Each row is a point. Each copy is the shape, with its points in the same order, turned, moved and blurred by noise. Some copies are also mirrored. Which?

Shape (7 x 2):
[[  0.0   2.9]
 [  0.1  19.3]
 [-35.9  20.4]
 [  8.4 -37.7]
 [  8.6 -11.2]
 [ 22.8 -21.7]
 [  3.0   2.7]]
Copy 1, 7 rows:
[[  0.2   0.8]
 [  0.2  16.2]
 [ 36.1  15.6]
 [-11.7 -37.9]
 [ -9.6 -13.1]
 [-25.8 -20.5]
 [  0.2   1.1]]
Copy 1 is: mirrored
Copy 2 (7 x 2):
[[  5.3  -5.4]
 [-16.1  -0.9]
 [-12.6 -40.9]
 [ 41.6   9.4]
 [ 21.6   3.2]
 [ 27.9  20.4]
 [  2.9   0.7]]
Copy 2 is: only turned

Shape (9 x 3):
[[  3.9  20.2  30.9]
 [-19.5   7.0   3.8]
 [ 15.3  12.2   7.2]
 [  5.0 -16.3  18.4]
 [ 10.1 -25.6  19.3]
 [ -9.8 -30.5  11.0]
 [  2.9  -4.0 -23.5]
 [ 10.3  48.7  13.3]
 [-12.7 -11.7   4.4]]
Copy 1, 9 rows:
[[ 19.6  21.3  -9.5]
 [-10.0  10.9  12.9]
 [ -2.0  12.0 -19.3]
 [ 11.4 -14.3  -3.9]
 [ 12.7 -25.4  -8.6]
 [  1.6 -29.5  12.1]
 [-32.1  -2.4 -12.2]
 [ -0.2  48.8 -21.2]
 [ -5.7  -9.3  13.2]]
Copy 1 is: only turned
Copy 2:
[[-19.7  48.8   5.6]
 [ -6.9  17.7  25.8]
 [  5.4  34.1  -1.5]
 [-15.3  11.0  -7.6]
 [-16.5   6.5 -17.2]
 [-17.1 -11.8   1.4]
 [ 24.6   4.0   5.2]
 [  8.7  67.7  14.4]
 [ -5.9   3.4  11.8]]
Copy 2 is: mirrored
Copy 3 (9 x 3):
[[-30.4 -16.5 -16.3]
 [ -7.6   9.1 -26.4]
 [ -6.3 -17.0   0.0]
 [-20.1   9.3   6.1]
 [-21.9  17.0  15.3]
 [-17.2  33.3   1.4]
 [ 18.2   5.4  -1.5]
 [-14.5 -44.7 -30.5]
 [-11.5  19.2 -11.1]]
Copy 3 is: mirrored

Shape:
[[ 25.1  28.0  -3.4 -13.3]
 [ -6.7  20.3  -3.8 -13.8]
 [ -3.1 -14.3 -23.7  24.0]
 [ -9.6  17.4 -21.2  25.7]
 [-12.6 -24.4  10.7  -6.5]
 [ 24.3   7.5  16.9   7.1]
 [ 24.1  29.8  25.1 -18.5]
 [-33.4  -1.1  12.4  14.7]
 [ 12.0   7.9  -5.3 -20.9]
 [  4.5 -14.8 -12.7  24.0]]
Copy 1:
[[-25.7 -30.3   8.2 -10.6]
 [ -0.1 -20.8  14.3   8.2]
 [-11.0  11.8 -25.8  24.3]
 [  5.1 -14.4 -28.7  16.2]
 [  0.2  26.4  17.2  13.2]
 [-17.5   1.2   0.2 -24.2]
 [-13.7 -22.4  23.1 -31.8]
 [ 29.9  13.2  -1.1  10.8]
 [-21.5 -13.4  18.5   5.7]
 [-14.1  15.9 -22.9  12.5]]
Copy 1 is: mirrored
Copy 2 (10 x 4):
[[-25.5 -13.9  18.4 -33.8]
 [-10.4  -5.9  24.9  -4.5]
 [ 19.1  -6.5 -21.6  -6.5]
 [ 18.4 -29.3   2.0  -6.3]
 [-17.7  12.7 -11.6  19.8]
 [-32.8 -22.3  -7.9 -16.0]
 [-51.5 -19.7  23.1 -18.9]
 [ -0.4 -16.8  -1.3  33.1]
 [-19.7   4.6  13.4 -19.8]
 [  6.9 -10.3 -25.8  -7.3]]
Copy 2 is: only turned
Copy 3, 10 rows:
[[ 31.2 -15.3 -25.9  -8.0]
 [ 13.6 -13.4 -26.4  16.9]
 [-34.7  -2.1 -13.9  -9.9]
 [-21.4 -25.4 -35.2  -2.8]
 [ -4.4  -6.2  13.7  16.3]
 [ 15.3 -28.4  -1.7 -12.4]
 [ 48.6 -30.3 -10.8   5.1]
 [-26.1 -29.0  -0.1  35.4]
 [ 21.6   3.6 -21.4   6.6]
 [-23.8  -8.2  -3.9 -14.4]]
Copy 3 is: only turned

Shape, 9 rows:
[[-28.6  12.0 -10.5   9.7]
 [-11.4 -24.8  31.8  -7.1]
 [ 22.1   1.9 -20.8  22.8]
 [-27.2  13.1   6.6 -32.1]
 [ 23.4 -10.3  30.1  10.9]
 [ -0.4   6.5 -21.5  25.2]
 [ -4.6 -13.0 -20.3  15.8]
 [ -2.4 -21.0  16.5   6.0]
 [ 11.2  17.9  18.7 -28.2]]
Copy 1, 9 rows:
[[ 10.3  26.1   1.1  -5.4]
 [-21.0   3.3  -9.0  39.1]
 [ 37.7 -16.9   4.7   2.6]
 [-24.6  18.9 -24.9 -10.4]
 [ 10.3 -17.1 -20.9  44.3]
 [ 31.9   3.6   8.0  -1.3]
 [ 15.0  -1.5  21.2   4.1]
 [ -2.6  -2.8   2.3  32.1]
 [ -6.7 -11.8 -40.9   5.7]]
Copy 1 is: mirrored
Copy 2, 9 rows:
[[-10.6 -23.7 -21.7 -16.3]
 [ 27.3 -10.9   8.5  19.8]
 [-26.4  23.8 -23.9   1.9]
 [ -3.9 -38.0  22.9 -14.2]
 [ 23.0  24.5   5.8   8.4]
 [-20.3   6.0 -28.8  -9.1]
 [-17.5  -5.4 -20.5  11.0]
 [ 13.1  -0.7  -5.6  13.9]
 [ -2.9   1.0  39.3 -15.8]]
Copy 2 is: mirrored
Copy 3 (9 x 4):
[[ 28.2  -5.4 -14.2 -16.0]
 [-31.4   2.7 -19.4 -12.4]
 [ 18.3  -6.5  31.2  12.0]
 [  2.6 -33.5 -35.8 -21.1]
 [-32.3  -3.1  22.8 -12.8]
 [ 28.5  -2.8  15.4   0.1]
 [ 14.9   2.3   5.5  12.5]
 [-16.7   4.8  -4.0  -4.0]
 [-16.6 -43.3  -1.0 -21.2]]
Copy 3 is: only turned
